Each row of a before or after table is a point. The points were changed in one or more steps. Then noise was added and the rows were shuffled. The steps act on columns, c1 being the first. Name the steps. A step turns or swaps two columns, mirrors them in a line or flattens them onto one, adds a multiple of one to another, or multiplies or shifts one. Angles are multiples of 10 degrees, from the lower column toward the higher: turns from -170 to 170, lines from 10 to 170 but not 90. Use the fewest steps. Two steps may share a column if one is a turn and the other turns, adds or multiplies; they go together, in the order done. Otherwise the lowest column goes first.
In the rows, zero is written as 128.

Before (13 x 3)
[[159 161 227]
 [188  77 107]
 [147  85 149]
 [171  65 108]
 [126 139 165]
 [109 134 205]
 [174  44 111]
 [198  51 136]
 [104 157 168]
 [147 168 184]
 [ 95  68 134]
 [ 55 149 180]
 [116 136 158]]
After (13 x 3)
[[128 128  95]
 [ 90 128  46]
 [109 129 194]
 [135 129 175]
 [ 92 126 119]
 [101 127 111]
 [ 91 128  97]
 [ 26 127 142]
 [141 129 174]
 [ 71 127 138]
 [137 128 192]
 [104 129 143]
 [ 56 129  96]]
Steps: turn c1 and c3 by 100 degrees; multiply c2 by 0

Before (12 x 6)
[[143 138 141 138 102 109]
 [198 205 235 224 199  44]
 [113 111 137 154 140  72]
 [115 188 162 169 113  84]
 [116  97 156 147 126 146]
 [111 141 176  81 104 134]
 [ 94  77 165 147  77 142]
 [175  94 160 135  76 133]
 [176 139 212 188 141 136]
 [106 144 119 107 113 174]
 [184 209 176 214 173  82]
 [109 132 122 109 156  98]]
After (12 x 6)
[[ 94  60  82 154  35 120]
 [104 137 138 108 117 159]
 [ 98 146  82  82  64 132]
 [179  88  99 140  36 134]
 [118  93  99 150  86 122]
 [ 97 144 134 109  75  74]
 [127 209  93 175  75 177]
 [147 141 119 147  59 148]
 [115 101 127 148  97 191]
 [212 229  91 213 139 180]
 [236 224  33 223 168 232]
 [193 135  43 196  96 138]]
Steps: add 0.3 times c4 to c1; multiply c2 by 1.3; turn c3 and c6 by 170 degrees; shift c5 by -40

Before (13 x 8)
[[160  96  96 161 123 193  92  62]
 [156 153  78 107 198 115 128  94]
 [169  72 109 144 132 165 142 118]
 [179  94 122  86 154 175 102 101]
 [113 169  66 152 128 140  77 128]
 [120  84 134  89 140  47 117 110]
 [130 133  98 148 155 107 127  90]
 [106 118 160  95  88 149  33 120]
 [  7 136  83 114 145 139 151 141]
 [ 89 118 114 140 111 149 173 139]
 [160 140  98 172 174 134  92 140]
 [142  95  71  99 120 159 144 153]
 [169 130 190 142  83  95  87 126]]
After (13 x 8)
[[105 166  78 155 130 147  82  94]
 [130 128  94 148 167  86 121 112]
 [ 91 115 128 142  97 155 176 119]
 [116  83  94  87 147  76 123 180]
 [160 140 108 175 209 152  97 119]
 [107 116 167  99  67 122  33 120]
 [171 132 169 145  50  96  90 174]
 [164  97 135 161 131 113  94  38]
 [168  72 131 146 128 139 141  90]
 [151 155  78 106 240 108 128  94]
 [  5 128  87 113 151 158 151 104]
 [133 103  95 100 115 176 148  97]
 [178  95 152  85 173 115 100  73]]
Steps: turn c3 and c6 by -30 degrees; turn c6 and c8 by -60 degrees; multiply c5 by 1.6

Before (10 x 11)
[[106 210 127 109 192 145 218 102 151 170 124]
 [199  94 172 176 186 108 123 115 130 127 166]
 [ 66  94 228 186 143 140  82 175 152 113 147]
 [137 228 160 120 100 178 123 150  50  52  95]
 [184 139 107  99  94 149  87 149  97 137 141]
 [103  91 179 111 148  52 131 182 182 120 183]
 [162 146  88 106 139  73  94 148 172  77 111]
 [105 155 149  54 140 165  74 136  74 124 147]
 [165 121 219  71 200 168 158 183  93 172 113]
 [201 200 221 143 133  79  82 103 157 167 131]]
After (10 x 11)
[[104 152 149  56 137 161  70 124  46 141 148]
 [164 147  86 104 140  70  92 171 201 165 111]
 [134 227 158 119  97 179 122 186  99 173  90]
 [104  88 177 111 147  53 133 122  96 182 184]
 [200  94 176 171 187 107 120 136  71 113 169]
 [162 118 218  74 197 169 156  68 116 160 107]
 [199 201 221 141 130  80  82  96 151  95 130]
 [186 134 110  99  94 150  83 113  82 148 142]
 [ 64  89 232 187 145 135  80 124 126 183 147]
 [107 210 126 111 185 144 215 101 156  91 119]]
Steps: turn c8 and c10 by 110 degrees; add -1.5 times c11 to c9

Before (11 x 12)
[[136 132  94 132 133 118  96 103 146 121 112 108]
 [134 161 148 116 133 148 122 127 138 122 132 154]
 [104 167 136  96 109 134 125 141 133 132 129 160]
 [113 147 122  82 145 134 128 137 119 117 131 163]
 [154 143  88 158 123 146 108 124 143 138  98 132]
 [143 112 120 109 103 145 117 134 127 126 153 103]
 [127 128 102  97 115 157  98 146 156 110 158 115]
 [104 145 113 157 143 117 119 109 112 133 137 143]
 [102 160 129 129 151 136 111 126 112 153 121 135]
 [111 150 144  99 145 112 130 155 129 138 153 153]
 [114 177 130 107 140 131 139 122 118 155 155 154]]
After (11 x 12)
[[157 119  85 154 140 138 143 133 114 124 136 114]
 [106 109   8 158 124 118 143 124 152 145 112 115]
 [110 120 101 108 102 116 110 106 118 136 134 142]
 [153 110 131 128 154 137 161 137 126 151 135 130]
 [135 128 176 100 145 148 152 161 121 127 137 143]
 [138 126 110  83 142 118 148 165 121 124 131 124]
 [129  95  24 132 130 130 134  94 146 114 116 119]
 [125 122 185 118 132 111 164 151 134 137 125 113]
 [144 127 154  99 109 123 168 164 132 136 126 128]
 [143 139 133 105 137 148 179 149 107 150 137 112]
 [123  98  50  98 114  96 127 130 135 137 124 149]]
Steps: turn c1 and c8 by 160 degrees; turn c8 and c12 by -120 degrees; swap c2 and c7; multiply c3 by 3; mirror c6 and c10 in the line at 70 degrees; flatten c9 and c11 onto the line at 150 degrees

Before (9 x 18)
[[166 110 150 184 141 114 138 123 144 168 127 123 160 158 114 121 153 104]
 [166 129 134 193 156 141 132 168 116 124 122 125 120  92 135 111 117 110]
 [154 166 104 134 115 159 105 137 179 119 148 107 104 154  91 138 131  89]
 [127 130 106 144 129 135 100 106 123 151 152 117 129 107 148 158 103 145]
 [127 103 135 144 122 117 105 170 123 138  89 159 127 114 163 138 120 147]
 [164  97 170 181 135 126 103 154 133 171 109  96 118 144 127 105  96 123]
 [117 149 166 143 127  91 103 132 134 151 126  93  99 103 168 159 143 107]
 [127 168 106 127 128 142 109 111 146 124  99 162 111 130 149 150 111 125]
 [168 118 125 139 130  89 138 155 125 166  89 154  89 143 107 107  93 136]]
After (9 x 18)
[[125 166 106 123 128 128 127 110 150 109 107 162 142 129 105 151 111 149]
 [236  99 169 175 136 123 136 155 130 169 108  97 139 143 128 104  96 138]
 [ 95 149 167 139 127  96 129 132 108 165  80  93 150 103  84 158 143 102]
 [124 130 107 139 130 136 130 105 129 151 177 117 123 107 109 158 103 128]
 [242 129 134 192 156 146 140 168 128 124  86 125 134  92 120 112 117 112]
 [205 165 104 130 115 120 128 138 187  78  54 107 158 155 160 138 130  62]
 [248 117 125 139 130 100 130 155 101 184 125 155 170 143 143 107  92 172]
 [241 110 151 184 141 107 136 122 132 166  76 123  99 158 147 121 153 100]
 [125 104 136 140 122 124 129 170 117 145 149 159 123 114  94 137 120 186]]
Steps: multiply c1 by 3; flatten c4 and c7 onto the line at 10 degrees; turn c6 and c9 by 40 degrees; add -0.7 times c9 to c10; multiply c18 by 2.5; turn c11 and c18 by -60 degrees; turn c13 and c15 by 170 degrees

Before (9 x 20)
[[195  41 118  98 188 134  80  51 125 184  84 162 227 231 121  86 225  99
  140 185]
 [107 131 182 145 181 143 173 110 139 112 159 121 141 175 122 132 127  81
  150 135]
 [ 70 154 180 195 107 128 169 103 174 132 159  81  99 117 116 195 162 100
  106 127]
 [113 142 117  60  73 172  95  63  25  86 193 148 160 151 122 153 246 158
  108 136]
 [ 89 133 168 178 156 115 130 128 122 170 132 145  67 105 129 156 110 116
  148 107]
 [164  31 144 167 197  28 118  89 131 156  95 181 167 190 161  95 160  49
  150 203]
 [171 129 123 187 169  81 162  92 136 170 108 120 102 183 154 129 111  87
  146 177]
 [ 40 160 170 219  77 178 174 127 106 131 151 130 119 110 147 160 114 147
   69 156]
 [101  91  66  67  80 190  98 111  30  69 166  94 142 105  90 155 191 140
  105 122]]
After (9 x 20)
[[146 146 114 152  76 210  55 188  20  60 194 152 159 149 111 121 244 166
  123 132]
 [128 150 169  98 117 180 211 145 176  61 162  88  96 119 118 174 154 135
   60 133]
 [ 93 139 162 133 158 171 184 126 114 146 128 144  71 114 140 175 106 136
   87 114]
 [119 127 115 107 165 136 190 167 132 172 110 111 104 174 158 166 120  75
  152 172]
 [ 94 127 182  94 179 188 148 145 134 143 158 128 140 186 123 115 129 100
   96 130]
 [106  24 150 145 195  74 165 171 136 208  90 181 167 201 164 138 156  36
  130 207]
 [175 154 174 100  75 234 229 131 111  75 150 125 115 108 145 139 116 189
   46 159]
 [137  41 116 167 190 185  94 211 124 216  81 163 229 227 126 153 225  61
  177 182]
 [134  88  68 136  78 240  58 147  24  52 164 102 143 104  99  86 185 158
  108 116]]
Steps: turn c1 and c18 by -30 degrees; turn c1 and c19 by 70 degrees; turn c4 and c7 by 80 degrees; turn c10 and c16 by 60 degrees; add 0.5 times c5 to c10; shift c6 by 50; multiply c8 by -1

Before (12 x 32)
[[123 177 138 137 124 116 146 110 113 105  94 122 142 136  79 196 138 150
  140 103 124 207 131 143 119 126  76 118 157 109 102 108]
 [129 108 102 131 153  98 101 104 147 137  99 125 139 107 140 131 144 159
  157 172 139 132 165  71 142 115 132 134 138 155 121  74]
 [129 128 120 146 158 101 107 110 117 137 128 120 125  90 164 116 130 155
  138 139 146 118 109 165 129 112  52 118 154 114 108 149]
 [129 126 148 103  70  98 154 113 126 113  99 150 121 149  87 165 135 117
  142 164 141 158 228 176 123  68 126 127 115 121 119 145]
 [124 164 122 127 156 228 118 130 110 159 120 121 125 249 111 122 107 128
  119 155 124  86 107 102 129 119 144 138 160  71 159 149]
 [148 142 104 136 111 104 169 119 111 116 118 136 149 106 136 115 109  59
  156 159 135 109 118 139 212 115 138 127 125 144 104 131]
 [147 122 126 106 124 179 136 168 150  73 119 144 225 119 109 104 123 136
  137 177 108  75 124  78 123 138 119 150 146 151 105 125]
 [149 122 128 109 134  97  93 131 131 160 120 147 141  90 162 118 101 161
  144 163 139  98 150 163 128 141 121 122 173  88 111 111]
 [142 139 121 212 112 110 136 135 155 134 100 131 150  97 125 137 138 164
  147 171 133  83 112  92 128 123 133 155 104 159 160 131]
 [124 129 135 124 117 150 164 177 125 136 179 129 143  95 167 109 103 164
  120 180 128 112 144 117 131  93 145 118 148 157 181 143]
 [210 121 129 112 147 106 159 145 143  89  93 227 134 163 142 116 154 162
  157 114 144  80 109 163 137 142  30 137 156 130 109 151]
 [140 106 108 121 138  97 149 107 158  89  95 129 123  94 100 116 102 150
  132 127 116  83 120 174 135  71 141 167  84 119 122 144]]
After (12 x 32)
[[112 126 151 104  72  94 159 108  76 114 100 150 121 153 143 164 136 116
  141 167 141 160 228 177 123 164 123 124 116 121 119 166]
 [133 120 129 112 148 121 157 146 138  92  97 229 136 165  50 116 155 166
  158 114 147  80 108 165 128  98  30 141 153 132 108 153]
 [113 107 109 122 140  75 149 106  66  89  97 131 126  96 128 117 105 150
  133 128 117  82 121 172 129 115 141 178  84 118 121 163]
 [ 99 107 104 134 155 103 102 104 108 134  99 125 142 106 122 131 146 156
  159 170 138 133 164  68 141 106 136 141 139 154 121  78]
 [103 124 125 104 126 188 134 168 135  74 116 143 222 121 117 104 121 136
  138 178 108  75 123  77 113  89 122 155 145 151 106 141]
 [123 142 120 212 113 100 138 137 118 135  99 131 148  98 117 137 138 164
  145 169 131  82 113  90 126  92 135 162 105 161 160 132]
 [167 128 134 122 116 160 165 180  97 135 178 128 143  98 117 109 102 161
  119 180 125 115 143 119 130 155 146 115 151 154 182 116]
 [129 144 106 138 109 107 170 122 120  98 120 137 149 109 109 115 110  59
  158 162 133 107 116 139 210 162 139 127 126 142 105 131]
 [140 121 128 111 132 118  93 129 140 159 120 146 142  92  96 121 103 161
  146 164 139  99 151 164 130 119 121 116 174  86 110 100]
 [130 164 122 126 152 245 120 133 125 157 119 120 127 249 136 121 107 129
  119 152 125  88 106 105 134 156 146 142 162  69 158 153]
 [ 80 181 138 140 122 126 143 111 130 109  93 121 143 138 144 196 141 150
  138 105 126 203 129 142 115 152  78 116 154 104 101 140]
 [169 125 118 146 159 114 110 110 116 136 127 123 125  90 112 119 131 153
  138 139 148 117 108 168 131 153  52 115 155 113 110 120]]
Steps: turn c1 and c15 by -110 degrees; turn c1 and c32 by -40 degrees; add 0.5 times c29 to c6; turn c9 and c26 by -110 degrees; multiply c26 by 1.6; turn c10 and c25 by 10 degrees; multiply c28 by 1.3
